Each row is a point. Each copy is the shape, with its points in the same order, turned, moved and blurred by noise. Some copies are also mirrored. Which?

Shape (7 x 3):
[[-32 -18 -20]
 [ 28 -34 -26]
 [ 23  20  13]
 [ 49   0  30]
 [ 24  -2  11]
 [-35   1 -15]
 [  2 -28   1]]
Copy 1 (7 x 3):
[[ 37   6  -8]
 [-21  14 -36]
 [-29 -14  27]
 [-60 -37   3]
 [-25 -15  -1]
 [ 27  14  15]
 [ -1 -10 -22]]
Copy 1 is: mirrored
Copy 2 (7 x 3):
[[ -6  29   9]
 [-31 -22 -18]
 [ 32 -16 -39]
 [ 33 -50 -36]
 [ 14 -23 -24]
 [ 11  36  -3]
 [  3 -13   4]]
Copy 2 is: only turned

Shape (9 x 6):
[[ 14 -19   9   6  14  11]
 [ -3  -5  14   3 -21 -16]
 [ -8   3  14 -20   6  -4]
 [ -4  26  10  -3  -2  -9]
 [-15  -7 -19 -10   6 -21]
 [  2  -1 -16 -20  -2 -21]
 [  5 -40   5   4   0  51]
 [ -4  14  18   8  -3  19]
 [-15 -15   0  -5   6  -5]]
Copy 1 (9 x 6):
[[-15  11   9 -20   9   2]
 [  3 -21  19 -10 -12   6]
 [-19 -19   8   2   3  -9]
 [-13 -17  -9  14 -18   2]
 [ 11  -6   8   5  -2 -33]
 [ 14 -18   0   3   6 -20]
 [-22  30  41 -11  35  17]
 [-24   1   9   9 -10  21]
 [ -7  -3  21  -4   0 -20]]
Copy 1 is: only turned
Copy 2 (9 x 6):
[[ -1  -4 -15  25  10   1]
 [-20 -12  14  -9   9  11]
 [ -4 -19  23  12   6 -14]
 [ -3 -24  18  -5 -15  -7]
 [ 19   0  20 -13  17 -10]
 [ 13   8  30  -3   7  -1]
 [-29  17 -34  32  20 -23]
 [-20 -20  -8   6 -12 -14]
 [  2  -7   7   1  23 -13]]
Copy 2 is: only turned
Copy 3 (9 x 6):
[[ -1  -7   6  23 -21 -12]
 [-14  10 -28  15   6   1]
 [  3  19  -9  -3 -11   6]
 [-22  25  -6 -12  -1  -6]
 [  4 -11  -8 -15  13  11]
 [ 10   0 -15 -13  12  -7]
 [ 19   3  28  60 -10   2]
 [-21  26  10  16  -8  -2]
 [  1  -5  -5   7  -1  14]]
Copy 3 is: only turned

Shape (13 x 9):
[[ 13  -1 -29 -37   6  34 -15  28  -5]
 [  0  -9 -29 -55  24  -4 -14 -16   1]
 [-58 -27 -14  11  20  17   5 -16   0]
 [ 22 -12  12 -44 -28  -6 -25  21 -11]
 [  1 -19 -15  16   9   3 -16  -6  14]
 [  9 -10  47  13  13   4  40  -5  27]
 [ 25 -24 -34  19   0 -20  15   9  20]
 [ 19 -21  33  16   7 -18 -23  -2   4]
 [ -7  -3  60  22  32  30 -11  -9  -9]
 [-36  -1 -27  18  26 -14 -12   9  -1]
 [-44 -16 -11  -3  34 -24 -11  -8   0]
 [  5   1 -27   8 -10 -15  10 -20  11]
 [ 16  -7 -10  12  -1 -20 -20  -4  45]]
Copy 1 (13 x 9):
[[-13  35  -8  36 -31 -13   0   6 -22]
 [-50  14 -12  -8 -11 -35 -10   5 -17]
 [  0  -5 -15 -22 -50 -23  23 -11  41]
 [ -3   4 -21  12   6  15  -7   3 -55]
 [ -5  -3   9  -1 -19 -16  20  30   8]
 [ 21 -46  30  10  -8  -7 -30   2  24]
 [-18 -17  14  35   9 -27  35  16  13]
 [ 19 -13  15 -18  12  -2   0  32  -5]
 [ 51  -1  32 -30 -34  -2 -32  15  12]
 [-15  18  -2 -13 -16  -4  27   5  39]
 [-24   8 -18 -33 -14 -17   7   7  34]
 [-35 -18  22   4 -11  -8  26  -1   5]
 [-27 -20  13  12  -4   3  15  50   7]]
Copy 1 is: mirrored
Copy 2 (13 x 9):
[[-27  43   6  13 -17  11  21   7  11]
 [ -9  54 -15 -17  12 -14  -4  17  18]
 [ 31   6  49 -23 -13  -7 -29  27  18]
 [ -4  29 -26  14 -11 -17  18 -41   1]
 [-14  -2  33  -3  10  -5 -20   0  -1]
 [ 10 -48 -10 -24   1  39 -18 -19   8]
 [-21  -9  31  -9  48  -8  20 -10  10]
 [-13 -17  -3  13   9  -7 -36 -32   3]
 [ 12 -31  -5  28 -29  36 -58  -3  13]
 [-11  -5  31   3 -11 -37  -5  38   8]
 [  1  -3  11 -24   2 -42 -32  34  29]
 [  6   0   9 -12  33 -14   9   9 -20]
 [-31 -13  14 -14  22 -13 -10 -15 -25]]
Copy 2 is: mirrored

Shape (17 x 12):
[[  6   1 -10 -16  19 -18  12  22   9  10 -16 -24]
 [ 15  23 -42  22 -21  37 -46   0 -15  12  11  13]
 [ 19  -4  13  20  -3  18 -28  16   9   2  27   8]
 [-29 -45  16   4  19  -2  18  11  20  21 -18 -22]
 [  6   4  -9  10  12  13  28   6 -19  -2   9  29]
 [ -7 -27 -16 -23  18  -4  -8  29 -16  35 -16  35]
 [ 32 -59  -3  11 -16  37  -6  16  -9 -15   8  38]
 [ -4   7   9   4 -17   2 -11 -18  -1  -6   9  13]
 [-14 -40 -33  33  -2 -15  36  19  29  -4 -20  -2]
 [-14 -26 -39  15  24  15 -32  10  15 -27 -22  -2]
 [  7  -4 -22 -16 -15 -38   4  -5   1  -4   1  21]
 [-27 -18 -13 -33  -6  16  12 -34  25  26   3 -17]
 [ 25  -4   0  -6  31 -13  26 -15   1 -29  33  12]
 [-29 -16  11 -30  26  17  12  35   1  13  25  -2]
 [ 15 -23   1  -9  13   7 -13 -17  27 -12  17  43]
 [-11  27 -26  -2  24  11  16  34 -17  32   3   5]
 [-15 -15 -11  19  26 -10 -23  26 -14  24  13 -11]]
Copy 1 (17 x 12):
[[-28 -26  -7  -8  20  -8   1  -6   3   1 -35 -13]
 [-14  41 -27   7 -13 -14  31  10 -24  20  32 -29]
 [ 11  16  -1  35   3  18   9  13  -5  25  -7 -14]
 [-21 -33  11 -11  25  39 -49  -3  -3  -6 -20 -10]
 [  1   6  19   3  10 -25   0  23  13 -10   9   2]
 [-36 -25   5   6  25  12   7  -9  29  -8  33 -17]
 [ 40  23 -12   6  33  38   3  11  11  -2  34   8]
 [ 12   0   0  12 -33  -1   7   3   0  -4  -2  -7]
 [ -1 -17  23 -47  32   5 -32  -7 -17  23  -1   9]
 [ -1 -31 -27 -29  14  16  -3  30 -21  31  15 -31]
 [ 10 -17   8 -23 -10 -11  23 -22  21   7  -6 -10]
 [-26   6   7 -39 -22  35 -13   1   9 -30 -26 -33]
 [ 31  -6  17  -5   5 -20   3  32  39  -1 -33 -15]
 [-27 -19  32  17  28  29   6  16   5 -27 -15 -27]
 [ 20   0  10  -1 -13  30  11  28  40  23   4 -11]
 [-48   1  20  10  24 -30  10  12  -1  -9   2 -16]
 [-13 -16  10  24  23  -2 -12  -6 -11  15   5 -48]]
Copy 1 is: mirrored
Copy 2 (17 x 12):
[[  6  25  29  -7  12   4  14 -16  11 -40 -13  10]
 [ 51  27 -32  21  33 -18  -3  -4  19  27  -3 -36]
 [  1  23 -26   1  10  17   0  10   6  14  22 -11]
 [-13  -9  48  -5 -10  28  38 -16  14 -11  18   0]
 [ 29   0   1   1   6   2   1   9 -17  10 -13  29]
 [ 28  28  24   2 -14  34  26  11   9   6 -40  -5]
 [ -7   4 -17  28  24  48   0   1 -29  40 -15 -11]
 [ 10 -16 -24   1  -7  -3 -11  -6  17   2  -4 -10]
 [ 19 -26  19  30  23  36  48 -22   3 -26   4  22]
 [ 25  -8  30  34  36  30  -2   7  15 -15   7 -35]
 [ 18  -9 -24  -5   8  17   7 -11  17 -28 -42   2]
 [ 26 -19  22 -31 -14   5  23 -47  -4  -6  -1 -37]
 [ 12 -18  -8 -36  21  23 -26   7 -16 -23  -5  24]
 [  6  17  31 -25 -20   6  31  27 -22  -9   2 -14]
 [ 25 -13 -18  -9  -3  54 -22   2  -4   2  -1 -17]
 [ 42  38  20  -3  -1 -19  28  13   2  -9  -8  15]
 [ 14  22  19 -12  22  14  34  24  34   1   4  -4]]
Copy 2 is: mirrored
Copy 3 (17 x 12):
[[-15   1   9 -20  -2  35 -16 -10 -20  19 -20 -22]
 [ 18  -6  43  34   3 -21  39  13 -36  16  -1  17]
 [ -7   4   2  -7 -24 -34   5  24 -14  12 -21  17]
 [  1  34   2 -32  -8  22 -27   9  28  16  -5 -39]
 [-11  13   3 -12  -3  -3  -7  -3 -31  -4  33  18]
 [  9  10  30 -31   9   8  -3  16 -30 -38  -3 -27]
 [  4  35 -11 -16  -5 -60  15  12 -40  -6  20 -23]
 [-16   3   1  -5  -7  -8  29 -11   3  -4  -2  16]
 [ -8  59  29  -4 -30   3 -27 -31 -10  20  12 -39]
 [ 14  20  13  46  10 -19 -20  -6  -8   5 -16 -37]
 [-21   7  19 -22 -10   1  15 -42 -22 -11 -15 -11]
 [ 20  48   2 -23  24  30  22 -16   9  12 -21   7]
 [-31   8 -19 -21   6 -12 -26 -35 -29  10  -3  30]
 [ 32   6 -12 -39 -12  18 -24  10  -6  -6 -10   1]
 [-21  38 -11  -3   8 -33   3  -5 -19 -25 -28  17]
 [ 13 -11  40 -10  -8  34 -13  12 -38   2  12   8]
 [  8  -9  41 -15  -3  -8 -27  12   2  10 -13  -8]]
Copy 3 is: mirrored

Shape (15 x 12):
[[-16 -22  -4   8  -6 -28  10  19 -31  17 -16  29]
 [ -4  18 -16   1 -10   7   0  25  21  28 -15 -17]
 [ 17 -17  17 -33 -19  10 -13 -21  -1 -18  32   7]
 [ -7  24  28 -22  20  29 -22  11  18  24  -3   7]
 [ 25  20   0   6  12  -7 -29  23   5 -19 -20 -28]
 [ 15  22  31 -25   8  19   1  10 -21 -22  17  -1]
 [ 10 -11 -30  -7  25   3 -22  19  13 -20 -14   3]
 [-12 -22  -9  14  20  -8  23  -3  11 -10  29 -32]
 [ 10 -18  11  13  14  -2 -22 -23   3  33  40 -16]
 [ -9  14  17 -42  25 -16  15   6  17  20 -10 -23]
 [ 12  23 -13 -38  29  11   3 -21  -6  29   3 -26]
 [-20  15   6   9  15 -32  -9  31  13 -17  28 -20]
 [-17  -8  -1  -2  11  15  -4 -28 -34  18   2  -1]
 [  4  16  18 -10  -9  10  26 -25   5  -8  22  17]
 [ 31  17   1 -26 -25   9  19  19  19  21  -8   9]]
Copy 1 (15 x 12):
[[  1 -19  30  33 -44   7  -4   9   1  27   0  17]
 [  4   2  31   4 -15   1 -18  18 -10 -36  17 -20]
 [ -1 -32 -14  -8  20   7 -23 -32  29  -5  -8  18]
 [-34 -35  14 -22   6   7 -28  23   2 -19  34 -11]
 [  5  -1  16  -6  16  27  -8  35  18  -5 -13 -42]
 [-21 -44 -22   8  19  14 -15  -7   9   4   4 -28]
 [  4   2  22  15  26  -7  -6  39  29  -1  -1  -2]
 [-21  14  25  11  21 -10  18 -20 -16  -5 -20   1]
 [-27 -11  54 -14  19  26 -15 -34   6  -5  -1  11]
 [-47   4   7 -14 -19 -21 -27   7   2  -6   1 -27]
 [-40   9  19   3   5  -5 -26 -19  30 -10  34 -35]
 [ -6 -26  34 -11   9 -17  11   9 -17   1 -33 -29]
 [-25 -13  20   9 -10  17  15 -22  21  10  33   7]
 [  0 -19 -15  -5  11  -3 -20 -32 -16  10  21   0]
 [  9  -9  -4  13 -12   2 -60   3  -7 -24  15 -13]]
Copy 1 is: mirrored
Copy 2 (15 x 12):
[[-31  -8  -6  -4  -3  30  10  -1  17 -39  -7  38]
 [ -2   8  -1   3  13   7 -42  -3 -15   6   5  13]
 [  3  -2  -2  -3 -13 -24  40  28 -28 -10 -30 -19]
 [  2  20 -33 -24  11 -23  -6 -21 -38  -6   8   7]
 [-16  50   4 -16  19  12 -20   2 -29   7 -39   5]
 [-28   5 -11 -40  13 -31  15   4 -29 -11 -34 -15]
 [-17  42  30  15  12   3   3 -18 -18 -11 -16  11]
 [-11  -5   8   8  -6  30   9 -21   5  11 -21 -43]
 [ -4  19 -45  18 -14  14  23  12   2  16   0 -28]
 [  5 -13 -34   4  10   2 -15 -38 -31  -2 -38   7]
 [ -2   7 -31  17  12 -37 -17 -22   1   9 -34  -8]
 [-15   5   6 -16  33  42  15 -16 -23  22 -18  -8]
 [  2   9 -26  -7  -3 -13  11  -8  31 -27 -17  -9]
 [ -9 -20  -3 -30 -25 -24  16   3  -8  13 -19  -7]
 [-25 -15   0  -3 -11 -25 -31  13 -38   3 -10  21]]
Copy 2 is: mirrored
Copy 3 (15 x 12):
[[ -3   0 -31  17  26 -16  -4 -26 -16 -38 -26  -1]
 [-20   4 -32  12   8  -1 -25  15   4  -3  34   2]
 [ 18 -29   0  -1  -8 -24   4  11  28  25 -31 -27]
 [-20  -5 -12 -21 -23  -5 -21   2  42  -5   9  22]
 [ -3  15   3  12 -12  27   1  27 -13  11   7  19]
 [ -8 -32  22 -11 -16 -14  -6  32  11  -7 -23   9]
 [  2  24 -18  10   8  15  28  25  19  -8  -2   2]
 [ 14  -5   8 -23  31   2   8   8  -6 -13  23 -41]
 [ 20 -16 -19 -34 -20 -12  10 -24  -3  13  18 -24]
 [ 23 -13  -7 -16  11  14 -46  13  24 -25  13  10]
 [ 37 -10 -23 -26  -9 -22 -17  36  15 -12  23  18]
 [ -4   6  23   7 -11  24 -11   1  -4 -29  14 -34]
 [ 12   7 -18 -32   6 -48  -3  -2  -4 -10 -10   1]
 [  7 -34  20   4  12 -42  -7   2  24   1   4  -5]
 [ -9 -42 -30  29  10  -9 -21  21  22   4  12  14]]
Copy 3 is: only turned

Shape (18 x 12):
[[ -3   0  -4  -7   7  -4  16   4   1 -13   3 -12]
 [-12   1  -8  -6 -11   3  12  11  -8  -5   7   9]
 [ -3  -9  -4   2  -5  11   0 -21 -16  -9   4   3]
 [  1   1 -10  11   1  -5   7   1  -1   1  14  -4]
 [  2   5  -7  -5   7   1 -18  10  -4   7   3  10]
 [-10  -2   0   1  -9  -9  13  -8 -15  23 -10 -27]
 [  2  -3  54   8  -6   7 -10  10   1  15  -6  -3]
 [ -7   6 -10  13  -2  10  -1   4   5 -11  -5   5]
 [  2 -22   7  -3 -10   2  15  13 -14 -11   4 -11]
 [-12 -19  26   9  -3   0   9   5   5   4  -3   4]
 [ -3   6  21   6 -11  -1  12   4  -5 -11   9   5]
 [  2   5  -1   6  -4  -9  11 -16   3  -8   1   8]
 [-21   5  -9   6  24   4   6  -6   2  -3  12  -4]
 [ -7  -2  -8  11 -10  27  11   3 -19  -2   8   8]
 [  2   5   6  16  26  -4   6  -9 -23   0 -10  10]
 [-26  -8  -8  -2  13  10 -60  -5   4   2 -13   6]
 [ -9  -2  -8  -6  -4  22  16 -10   3   3   4  -2]
 [ -3   3  13  14  13   0   5   4 -10  29  -8  -2]]
Copy 1 (18 x 12):
[[ 16  11  -9   0   7  12  -9  16  -2  -2  11  -9]
 [  4   3  -6   6  25  -2 -10   2   9   0  19  -7]
 [ -2  13   7  -1  21   6  17  13   2  16   7   3]
 [  5  10  -3  -2   5   2   7   3   8 -12  10  -3]
 [-10  -4   9   0   9   3 -12  -3  -4  -9   7  14]
 [  9 -10 -12  20  12  28  18   2   1  -2  -6 -17]
 [  9 -10  27   4 -13  30  -9 -30   0  24  11 -10]
 [ -8   4   1  -6   3 -13  -3   5  -3   6  10 -11]
 [ 18   9  19  11  17  13  -3  15   9   2  14 -18]
 [  3   4  10  10  -6  19  -8  -2  20  20  11 -13]
 [ 17   9   4   1   8   7  -2  -9   5  15  27  -8]
 [ 11  12 -11   3   1  -2   7   4   4  10   9   7]
 [-15  22 -18 -11   4  15  -3   7   0  -4  11  -6]
 [ -7  15   9  -3  32  -7   5  -4   6   8   8 -19]
 [ -7  32   3  20  -2   8   7  -6 -17   6   5   4]
 [-51 -22  12 -10  -4  13  -6  18 -13  14   5  21]
 [  2  10  -8 -12  24   7  -2   4  11  11  -5 -12]
 [ -7   6   4  16  -4  21   2 -22  -1  -2  -7  -9]]
Copy 1 is: mirrored
Copy 2 (18 x 12):
[[  8   3   3  -6   8   2 -19 -10   1  -2   0   6]
 [ -4  -5   2   5  26   4  -2   0   1  -5  -1  -7]
 [ 27 -12  19  -6   9   1   3   9  -2   7   4 -12]
 [ 11  -1  -1   2   4  13  -7  -3 -17   3  -5 -10]
 [ -2 -24  -2  16  -2   2   7   1  -2  12  -7  -3]
 [ 30  26  -1  23   8   2   4  -5 -10 -13   6   2]
 [  8  16  -8  -3   2 -10  34  12 -14  26  -1  31]
 [  6 -11   2  -7   4 -11   5  -7  -5   2 -11 -16]
 [  3   8  14  -6  13   6   1  -5  -2  -5  22   2]
 [  5  10   6 -11   8  -5  16   5 -18  -2  -5  19]
 [  3  13   3  -4  27  -5  -1  12  -5  17  -2   4]
 [ 17  -4   5  -1  15  -6 -15   4 -18   5  -9  -4]
 [ 19  -5   4  -4   2  13  -5  -7   5  -4 -31  -2]
 [ 13  -7   2  -7  23   7  15  -1   2   3   2 -21]
 [ 27  -8  20  10  12   4   7 -19  -7  27 -11   6]
 [ 11 -27  14  15 -42 -15  22  19   3  -3 -25  -7]
 [ 23 -11 -10  -6  20   0   2   4   4 -15  -2  -5]
 [ 22   7  -6  16   6   6  24 -17 -17  10 -12  11]]
Copy 2 is: mirrored

Shape (15 x 12):
[[-16 -30  24 -25  -8 -20 -25   0 -27  -3 -20 -13]
 [ -1  17 -45  -4  32  -5  12  -8   9   4 -14 -20]
 [-10 -11   7   3  -3   3 -26  -9  -1  28  23   6]
 [ -9  10  10  12  12 -15  -6  18  33   4   4   4]
 [-13 -20  10  24   6   6 -11  14 -23 -18 -14  -2]
 [ 13   9 -31 -24  16   7   3  -3  25  -6  18  -1]
 [  8  19 -25   1  -8  -6  28   0  11   8  -2 -16]
 [-15 -15   1  -1 -27 -10 -25   2 -12 -10 -20  10]
 [ 21  29 -27  -3  -2  -6 -17  -1  14  -8   1 -43]
 [-11 -23   5  29  -6 -18  -9  12   5 -24  14   9]
 [-11 -15  18   1  -8  -3 -30 -36 -11 -14 -27   9]
 [ 26  18 -25  -9  18  11   1   8  -8   0 -28   4]
 [ -3  43 -37 -26   7  31  11  -4  14 -10 -13 -35]
 [  3  46 -20  -3  16  -7  10  -4  -8 -20   8  -2]
 [ 10 -13  20   6   0  -3   7  -1   0 -12  -5 -16]]
Copy 1 (15 x 12):
[[ 29  -9 -18 -43  16  11  21 -11   0   2  18 -30]
 [ 34 -19  -2  46 -10  -4 -24 -11 -11   4  -2 -11]
 [  1  20 -15 -11   4  34  -6   0   8  23 -14 -11]
 [  4   5 -32   8 -34   2   8  -7   2   7 -10  12]
 [ 10  22   0 -19  -5   7   5 -10 -16 -14  31  -5]
 [ 20 -14 -12  26  -1 -13 -21   9   4  32  -6  16]
 [ -3 -26 -20  28  -2   0 -30 -14   6  -5   0   1]
 [ 12   7 -12 -33  19  -1   7 -33  -9  -1   4  -3]
 [ 39  -8 -29  35  10   4 -25 -20  29  -2   8  17]
 [ -2  16 -20 -13   3  12  13   1 -21 -11   7  27]
 [ 26  14  13 -36  16  -4  13 -14  11 -16 -12 -14]
 [ 14   5  -4  28   0 -32 -19 -17   6  10  18 -20]
 [ 40 -31   2  26 -15 -15 -57 -25  20  13  11   7]
 [ 27   1 -28  19  -9 -23 -47   5  -3 -11  -2   0]
 [  3  -6  -9  -6  -1   5   6   5  16 -14  21   1]]
Copy 1 is: mirrored
Copy 2 (15 x 12):
[[ 27   7   8   2  43  35   0 -28   6   9  20  21]
 [  2  21   9  22   1 -16  32  24   0 -42   8   7]
 [  2 -13  12 -22  29  -5  -9  -1   0  -1 -24  -5]
 [-14 -20 -22 -10   7 -13  22  -3  -6 -14   1  12]
 [  1  19  -4   3  11  11  -6 -28 -29  -2  -5  38]
 [  2  -9   8   9 -16   4  19  37  12 -20  -4   9]
 [ -7  -2   1  30 -14   2  17   5  -7 -30   3 -23]
 [  8  20 -10  -7  21  36   5 -23   2   0  -7  10]
 [-32  10  22   1   0  15  24  22  -2 -27  25 -10]
 [-23   0 -17   6  13   9   0 -19 -11  12 -21  29]
 [ 11  30   1 -17  15  16 -17 -29  31  -5   3  17]
 [ 20  23  18  -5 -25   0  32   2 -13 -24  14   5]
 [  4  19   4   4 -16  12   8  47  -9 -56  31  -7]
 [ -6  25  -3  10 -19 -12  13  28 -12  -2  20  -7]
 [ -6 -10   9  14  -2  12  -7 -23  -2  -6  15  19]]
Copy 2 is: mirrored
Copy 3 (15 x 12):
[[  1  37 -22  13  -8  23 -23  39  -2   7  28 -12]
 [ -3 -29 -24  16  14 -15 -21 -31  -9  17   4 -22]
 [  6  -4 -16  10  15  25  -2  32 -11 -23 -10   2]
 [-24 -16  -1  -6   3  29   9   6  11  11 -11 -11]
 [ -5   8   0  16 -23   2 -10  25  16 -22   9 -28]
 [  3  -8 -10 -10  35  -7 -10 -22   1  10 -20 -16]
 [-15  -2 -27  14  12 -20  16 -21 -13  12  -6 -10]
 [  7  28 -27  12 -26  18  -8  25   5  -7  -9 -13]
 [ -5   2 -39  -4  19  18  -1 -44  -2  -4   9 -20]
 [-11   4  -5 -12 -11  12   7  30   6 -17 -13 -44]
 [ -2  32 -11  24 -26  29 -41  20 -17 -13 -15 -12]
 [  4  -6 -10  -2 -11 -21 -19 -23   2   4   6   6]
 [  7   7 -18  31  29 -11 -15 -60  16  15   3  -7]
 [ 17 -10   6  13  -1  -2  13 -36 -13   9   1 -23]
 [-30  23  -5  -1  -3   1  -5   7  -7 -10   6 -22]]
Copy 3 is: mirrored
